Each point is reached from the start by the listed moves, each made 0, 1 or 2 times, or once backwards (-1), plus a little noise. Is the number of moves made odd or even? Then give how often each move was made.

Moves:
(1): [-2.31,-1.31,-0.74,-1.49,+2.05]
(2): [+0.62,-2.03,-2.85,+0.96,-1.79]
Start: [+0.51,-0.82,+1.83,-0.16,-0.49]
Points:
[-3.57,-5.57,-2.42,-2.17,+1.80] => odd (2, 1)
[+1.05,-2.92,-1.09,+0.72,-2.19] => odd (0, 1)

Moves:
(1): [-0.48,+2.75,-1.63,+0.01,+1.72,-2.43,+0.75,+0.62,-1.68,+0.18,+0.51,-0.86]
(2): [+1.99,+2.28,-2.23,+0.59,-0.60,-0.10,-0.49,+0.47,+2.40,+0.55,-0.82,-0.91]
(3): [+0.10,-0.48,-0.05,-0.53,-0.80,+1.49,+0.03,+0.45,-1.70,+1.42,-0.21,-0.33]
(4): [+0.27,-0.74,+0.60,+0.22,-2.07,+1.17,+1.05,+0.46,-1.60,+0.34,+1.27,-1.38]
(5): [+0.79,-0.10,-1.42,+1.51,+0.22,+2.64,-0.71,-2.24,+0.26,+1.82,-1.36,+2.16]
(6): [+2.70,+1.58,-0.66,+1.42,+0.39,+1.14,-1.50,+1.13,+0.69,+1.32,+0.24,-0.47]
(7): [-1.39,+0.39,-0.89,-0.47,-1.03,-0.10,+0.71,-0.25,+1.54,+0.94,+0.64,-0.54]
(8): [+0.55,+1.26,+0.42,+0.39,-0.19,+0.98,-0.40,-0.09,+1.57,+0.11,-0.49,+0.07]
(9): [+1.51,-1.72,+2.83,-0.31,-0.75,-0.03,+0.05,+0.17,-0.49,-0.74,-0.27,+1.58]
Start: [-1.24,-0.13,-0.11,+0.75,-1.74,-0.14,-0.12,-0.79,-1.85,+0.43,-0.51,+1.21]
Points:
[+4.81,+3.59,-0.57,+4.92,-4.36,+4.52,+0.92,-2.00,-5.01,+5.92,+0.20,+3.26] => odd (2, 0, 0, 2, 2, 1, 1, 1, 2)
[+2.77,+4.14,-3.65,+0.87,-5.85,+0.33,+2.75,+3.90,-9.07,+6.27,+2.95,-4.30] => odd (2, 1, 2, 2, 0, 1, 1, -1, 1)
[-0.10,+4.84,-0.08,+2.33,-3.33,+2.77,-1.05,+3.24,+0.45,+2.95,+3.50,-4.39] => odd (0, -1, 0, 1, -1, 2, 1, 2, -1)

Moves:
(1): [-0.21,-1.20,-0.66,+0.29,-1.60,-0.05,+0.65,+0.40,-1.13,-0.58,+0.41,+2.29,-0.61,+0.06,+0.97,-0.39,+0.52,-0.27,-0.44,-0.91,+0.11]
(2): [+0.10,+0.29,+0.11,-0.04,-0.04,+0.11,+0.40,+0.44,+0.09,-0.31,-0.37,+0.01,-0.16,+0.22,-0.99,+0.14,-0.01,-0.61,+0.44,+0.23,+0.07]
(3): [+0.17,+0.05,-1.13,+0.85,+0.06,-0.32,-0.54,+0.27,+0.60,-0.59,-0.20,+0.05,+0.46,-0.01,-0.50,+0.04,+0.01,+0.01,-0.75,-0.35,-0.78]
(4): [+0.14,+0.09,+0.01,-0.31,+0.37,-0.58,-0.45,+0.11,-0.27,+0.17,-0.59,+0.32,-0.04,+0.34,+0.44,+0.09,+0.25,-0.63,-0.82,+0.14,-0.35]
(5): [-0.03,+0.30,-0.49,+0.56,+0.12,-0.57,-0.19,+0.85,-0.41,-0.24,-0.52,+0.28,-0.06,+0.18,-0.33,-0.18,-0.47,+1.28,-0.61,-0.77,-0.38]
(6): [+1.16,+0.31,+0.50,+0.22,-1.03,-0.09,+1.23,-0.10,-0.29,+0.10,+0.11,-0.73,-0.31,+0.04,-0.10,+0.50,+0.35,-0.25,-0.20,-0.22,+0.09]
(7): [-0.27,+0.62,-0.17,-1.00,+0.97,+0.18,+0.04,+0.56,-0.72,-0.78,+0.48,+0.50,-0.16,-0.48,+0.38,+0.43,-0.67,-0.01,-0.23,+0.46,-0.35]
(8): [+0.13,-0.27,-0.60,+0.10,+0.27,-0.63,-0.30,-0.73,-0.15,+0.79,+0.41,+0.38,+0.27,-0.51,-0.18,-0.03,-0.29,+0.15,-0.45,+1.18,-0.85]
(9): [-0.17,+0.29,+0.03,+0.05,+0.37,+0.01,-0.12,+0.52,+0.08,-0.07,+0.50,+0.39,+0.03,+1.06,-0.41,+0.24,-0.31,+0.05,-0.27,-0.02,-0.02]
(10): [+1.17,+0.73,+0.35,-0.18,-0.60,-0.41,-0.26,-0.04,-0.94,-0.69,+0.72,-0.46,-1.57,-0.53,+0.07,-0.52,+0.09,-1.21,+0.09,+0.32,-0.32]
(11): [+0.96,-0.51,+0.84,+1.65,-0.51,+0.62,+0.18,+0.07,+0.28,-0.59,+0.21,+0.33,-0.36,-0.47,+0.09,-0.70,+0.11,-0.34,-0.06,-1.06,+0.79]
(12): [+1.37,+0.34,+0.19,-0.55,+0.02,+0.39,-0.90,-0.26,+0.13,-0.77,-1.10,-1.06,+0.34,+0.63,-1.36,-0.02,-0.56,-0.49,+0.02,-0.01,-0.21]
(13): [+0.41,+0.46,+0.00,-0.94,+0.78,-0.25,+0.11,-0.66,-0.13,+0.40,-0.10,-0.36,+0.78,-0.06,-0.03,+0.33,-0.07,-1.04,+1.40,+0.42,+0.41]
(14): [+0.00,+0.90,-0.07,+0.44,+0.73,+0.77,+0.52,+0.31,-0.17,-0.46,-0.53,-0.48,-0.11,+1.24,+0.10,-0.28,-0.26,+0.78,-0.28,+0.30,+0.43]
(15): [-0.25,-0.91,+0.39,+0.53,-0.01,-0.02,+0.11,-0.65,+0.10,-0.41,+0.00,-0.53,+0.98,+0.10,-0.54,-0.34,+0.51,+0.08,+0.05,-0.33,+0.56]
(16): [+1.12,-0.34,-0.16,-0.22,-0.67,+0.40,-0.05,+1.34,-0.01,-0.39,+0.94,+1.31,-0.40,+0.43,-0.20,+1.23,+1.81,+1.53,-0.26,+0.14,+0.96]
(17): [-0.58,+0.55,+0.67,+0.45,-0.25,-0.15,-0.62,-0.82,-0.13,-0.10,-0.34,-0.22,-0.52,-0.08,+0.29,-0.30,-0.78,+0.49,+0.29,+0.01,-0.28]
(18): [+0.59,-0.90,-0.82,-1.32,+0.30,-0.99,+0.72,+0.92,-0.16,-0.19,+0.83,+0.28,-1.09,+0.43,+0.58,+0.94,+0.24,-0.24,+0.46,+0.94,-0.58]
(19): [-0.24,+0.95,+0.68,-0.43,+1.30,+0.51,+0.68,-0.17,-0.11,-0.48,+0.07,+1.04,-0.56,-0.08,+0.21,-0.44,-0.43,+0.39,-0.20,-0.48,-0.58]
(20): [+0.46,-0.53,-0.44,+0.74,+0.36,+0.18,-0.43,+0.05,-0.47,-0.05,-0.72,-0.64,-0.84,+0.01,-0.70,+0.27,-0.48,+0.09,-0.19,-1.19,+0.13]
Start: [+0.52,-0.37,-0.88,-0.29,+0.15,+0.62,-0.35,+1.02,-0.57,+0.02,-1.14,-0.79,+0.56,-0.11,-0.55,-0.03,-0.51,-0.39,+0.02,-0.01,-0.02]
Points:
[+0.09,+2.95,-2.52,-2.73,+6.79,-1.85,-2.70,+0.04,-0.77,-4.87,-3.74,-0.04,+0.22,+2.11,-1.22,-1.92,-6.17,+0.22,-2.06,+2.44,-7.00] => odd (0, 0, 2, 1, 1, -1, 1, 1, 0, 0, 0, 2, 0, 1, 1, -1, 2, 2, 2, -1)
[+6.14,-0.94,-1.39,-3.37,-0.60,-2.47,+0.19,+0.14,-5.82,-3.29,-0.59,-7.80,-4.88,+0.58,-6.34,+2.08,-4.90,-4.72,+0.71,+3.90,-3.65] => even (0, 2, -1, -1, 0, 2, 2, 2, 1, 2, -1, 2, -1, 0, 2, -1, 1, 2, -1, 2)
[+2.78,-2.16,-4.96,+0.18,+0.86,-1.08,+1.12,+6.83,-1.72,-0.62,+4.68,+4.45,-4.78,+0.66,+0.90,+1.35,+0.70,+3.39,-2.10,+3.12,-1.63] => even (0, 0, 0, -1, 1, -1, 0, 2, 1, 1, 1, -1, -1, 1, -1, 1, -1, 2, 0, 0)
[+0.29,+1.75,+0.35,+0.37,+4.26,+1.97,-2.92,+1.65,-1.36,-1.91,-2.92,-1.34,+3.47,-1.08,-0.98,-2.56,-2.50,+3.49,-3.93,+0.68,-0.25] => odd (-1, -1, -1, 1, 2, -1, 2, 1, -1, 0, 1, 1, -1, 1, 1, 0, -1, -1, 0, -1)
[+7.31,+1.21,+1.61,+4.44,-0.69,+4.06,-3.39,+2.88,+0.82,-3.28,-2.73,-3.57,-0.34,+4.46,-9.49,+0.22,+0.98,+1.69,-2.14,-1.02,+2.74] => even (-1, 2, 0, 0, 0, 0, -1, 1, 2, 1, 1, 2, -1, 1, 1, 2, 0, -1, 0, 1)

Moves:
(1): [-0.84,-0.37,+0.11,+0.13,-0.08,-0.89,+0.24,+0.34,-0.09,+0.34,+0.36,+0.03,+0.02,+0.02,+0.03,-0.16,-0.20,+0.06,-1.05,+0.07,-0.01,+0.17,-0.28,-0.02,+0.11,-0.29,+0.02]
(2): [+0.38,+0.45,-0.23,+0.48,-0.16,-0.35,-0.66,+0.07,-0.03,-0.37,+1.00,+0.06,-0.07,+0.53,+0.06,+0.43,+0.73,+0.01,+0.35,+0.63,+0.75,-0.34,-0.75,-0.04,+0.07,+0.06,-0.46]
(3): [+0.73,+0.22,-0.80,+0.06,+0.51,+0.11,+1.27,-0.05,+0.00,+0.73,+0.15,-0.13,-0.12,-0.45,-0.24,-0.46,+0.51,-0.63,-0.84,+0.57,-0.65,+0.29,-0.10,-1.53,-0.30,-0.80,+0.89]
(4): [-0.47,-0.55,-0.03,+1.60,+1.18,+0.15,-0.35,+0.26,-0.54,+0.13,-0.53,+0.11,+0.26,+0.49,-0.32,+0.34,+0.42,-0.41,-0.33,+0.19,+0.08,-0.87,+1.09,-0.46,-0.65,+1.17,-0.29]
(5): [-0.47,-0.40,-0.18,+0.21,-0.29,-0.11,-0.09,+0.22,+0.27,-0.07,-0.50,-0.61,-0.60,-0.17,-0.19,-0.44,-0.42,+0.65,+0.57,+0.05,-0.05,+0.46,-0.02,-0.47,+0.60,+0.63,-0.02]
(6): [+0.14,-0.26,-0.32,+0.05,-0.51,-0.47,+0.02,+0.61,-0.23,+0.77,+0.47,+0.71,-0.39,+0.53,-0.72,+0.35,-0.33,-0.49,-1.03,-1.05,+1.72,+0.46,+0.10,-0.62,-0.52,+1.04,+0.93]
(7): [-0.46,+0.39,-0.67,-0.75,-0.41,-0.59,-0.79,+0.06,+0.61,+0.64,-0.75,-0.74,+0.05,-0.25,+1.17,+0.65,-0.07,+0.10,+0.55,-1.10,+0.56,-0.66,-0.28,-0.02,+0.61,-0.66,+0.03]
(8): [-0.33,-0.20,-0.10,-0.81,+0.36,+0.19,+0.01,-0.77,+0.43,+0.69,+0.68,-1.26,-0.13,-0.89,-0.31,+0.04,-0.56,+0.33,+0.09,-0.10,+0.40,-0.60,+0.16,+0.48,+0.61,+0.64,+0.29]
(9): [-0.07,+0.72,+0.36,-0.39,+0.78,-0.41,-0.35,-0.25,+0.78,-1.41,+0.94,+1.00,+0.30,-0.08,-0.07,-0.43,+0.54,+0.01,-0.96,-2.01,-0.19,-0.17,-0.37,+0.00,-0.54,-0.34,+0.38]
(10): [+0.42,-0.15,-0.03,+0.08,-0.23,+0.13,-0.62,-0.89,-0.39,+0.12,-0.46,+0.35,+0.92,+0.01,-0.71,+0.03,-0.30,-0.45,-0.88,-0.11,+0.21,-0.97,+0.61,+0.20,+0.90,-0.19,+0.73]
(11): [+0.26,-0.16,-0.05,-0.47,+0.67,-0.98,+0.09,+0.89,-0.22,-1.06,-1.14,+0.31,+0.67,+0.18,+0.97,-0.66,+1.10,+0.06,-0.58,-0.24,+0.13,-0.44,+0.91,+0.67,+0.10,-0.32,-1.00]
(12): [+0.06,+0.39,-0.47,-0.73,+0.29,+0.06,-0.01,-0.02,+0.00,-0.31,-0.23,-0.21,-1.60,-0.47,+0.49,-0.41,-0.33,-0.53,-0.12,-0.56,-0.03,-0.10,+0.17,+0.19,-0.70,-0.50,+0.15]
(13): [+0.19,+0.30,-0.31,-0.16,+0.30,-0.16,-0.22,-0.19,-0.08,-0.91,-0.09,-0.30,+0.53,+0.39,+1.35,-0.39,+0.27,-0.53,+0.02,-0.19,-0.59,+0.34,+0.18,-0.77,-0.60,-0.05,-0.34]
(14): [-0.53,-1.11,+0.37,+0.16,-0.17,-0.23,-0.13,+0.38,-0.60,+0.76,-0.38,-0.15,-0.66,-1.09,-0.55,-0.47,+0.76,-0.09,+1.38,+0.96,-0.30,+0.58,+0.70,-0.68,-0.36,-0.43,-1.04]
(15): [+0.10,+0.55,-0.42,-0.51,+0.79,-0.69,+0.25,+0.87,-0.75,-0.48,+0.47,+0.00,+0.59,-0.51,-1.06,+1.02,-0.38,+0.77,+0.20,-0.24,-0.95,-0.57,-0.03,-0.43,-2.04,-0.07,+0.79]
(16): [-0.60,-0.27,-0.30,-0.59,-0.64,-0.04,-0.22,-0.73,-0.56,+0.80,-0.45,+0.22,-0.10,-0.21,+0.51,-0.28,+0.62,+0.30,-0.23,+0.08,-0.16,-0.09,-0.23,-0.37,+0.51,-0.07,+0.00]
(17): [-1.32,-0.45,+0.83,-0.95,-0.19,+0.16,-0.91,+0.40,-0.35,-1.15,-0.62,+0.21,+0.43,-0.36,-0.08,-0.96,+0.71,+0.47,+0.40,+0.28,-0.72,+0.50,-0.54,-0.77,-0.24,+0.56,+0.54]
(18): [-0.39,-0.23,+0.09,+0.11,-0.37,-0.61,-1.01,-0.29,+0.37,+0.50,+0.36,-0.64,+0.10,+0.15,+0.22,+0.04,+0.52,+0.33,-0.60,-0.10,-0.30,-0.39,-0.08,-0.26,-0.28,+0.10,-0.11]
(19): [+0.54,+0.12,+0.36,+0.04,+0.12,+0.35,-0.02,-0.30,+0.38,+0.07,+0.10,-0.15,-0.32,-0.48,-0.16,+0.53,-0.43,-0.14,-0.31,-0.27,+0.46,+0.01,-0.29,+0.42,-0.31,-0.09,-0.81]
(20): [-0.69,+1.21,-0.08,+0.06,-0.39,+0.43,+0.47,+0.08,+0.19,+0.59,-0.38,+0.34,-0.12,-0.47,-0.22,-0.01,-0.62,-0.03,-0.18,-0.20,+0.57,-0.49,-0.14,-0.19,-0.19,-0.66,-0.41]
(21): [-0.50,+0.12,+0.51,+0.54,-0.72,+0.40,-0.10,-0.33,-0.32,-0.51,+0.09,-0.34,-0.06,+0.33,-0.18,+0.40,+0.28,-0.41,-0.52,-0.52,+0.57,-0.58,-0.30,+0.44,-0.50,+0.02,-0.53]
(22): [-0.83,+0.78,-0.67,-0.66,-0.03,+0.61,-0.32,-0.18,-0.26,-0.36,-0.14,-0.08,+0.17,+0.42,+0.04,-0.09,+0.30,+0.22,-0.85,-0.57,-0.45,+0.48,+0.10,-0.33,+0.63,+0.39,+0.84]
(23): [+0.04,-0.54,-0.62,-0.07,-0.01,+0.20,+0.45,-0.74,+0.26,-0.59,+0.13,-0.93,+0.03,-0.68,-0.02,+0.11,-0.23,-0.03,-0.27,+0.40,+0.46,+0.99,-0.18,+1.28,-0.89,-0.13,+0.35]
(24): [+0.09,+0.09,+0.08,-0.32,+0.35,-0.23,+0.52,-0.40,+0.45,-0.57,+0.05,+0.16,-0.18,-0.61,-0.65,+0.44,+0.31,+0.05,-0.25,+0.35,-0.88,+0.38,+0.38,+0.21,-0.09,+0.24,+0.12]
Start: [+0.29,-0.25,-0.15,-0.21,-0.71,-0.33,-0.20,-1.55,+0.79,+0.16,+0.31,+0.76,+0.02,-0.57,-0.27,-0.06,-0.65,+0.17,-0.88,+0.96,-0.27,-0.25,-1.02,+0.15,+0.57,-0.34,+0.31]
Points:
[-5.07,-1.03,-0.10,+2.11,+0.68,+1.35,-0.83,-0.79,-0.50,-5.94,-0.07,-0.92,+1.84,-0.37,-7.55,+2.17,+0.93,+3.00,-2.83,+1.25,+1.36,+0.05,+1.61,+2.91,-2.61,+8.05,+1.97] => even (-1, 1, -1, 2, 2, 1, -1, 1, 0, 0, 1, -1, -1, 0, 1, -1, 1, 0, -1, 1, 2, 2, 2, 2)
[-0.05,+2.50,-1.18,+2.03,-0.07,-1.45,-5.94,-2.93,+1.51,-2.68,+1.70,+2.18,+4.44,+4.09,-1.33,+2.52,-1.52,+1.11,-8.79,-7.72,+1.48,-3.10,-0.61,-0.96,+0.06,+3.08,+2.33] => even (0, 0, -1, 1, 2, 1, 0, -1, 2, 2, 0, -1, 1, -1, 1, 0, -1, 2, 2, 0, 0, 2, 0, -1)
[-7.70,+0.22,-2.06,-3.96,-1.54,-0.75,-1.38,-1.58,+0.56,+0.97,-0.17,-3.03,-2.95,-3.80,-0.33,+2.72,-0.67,+0.35,-1.63,-0.01,+2.98,+0.21,-1.11,+1.88,-0.02,+1.99,+0.13] => even (2, 1, -1, 1, -1, 1, 2, 2, -1, -1, 0, 1, 0, 1, 0, 0, 1, -1, 0, 1, 1, 2, 1, 2)
[-5.38,+3.81,-0.03,-5.05,-0.18,-2.61,-0.78,+1.33,+1.34,+0.84,+2.24,+3.28,+3.78,-2.95,-0.75,-3.80,+0.58,+1.12,-3.81,-3.00,-5.60,+0.76,-4.00,-9.49,-1.82,-5.35,+5.97] => even (2, -1, 2, -1, -1, 0, 1, 0, 2, 0, -1, -1, 1, 1, 1, -1, 2, 1, -1, 2, -1, 1, -1, -1)
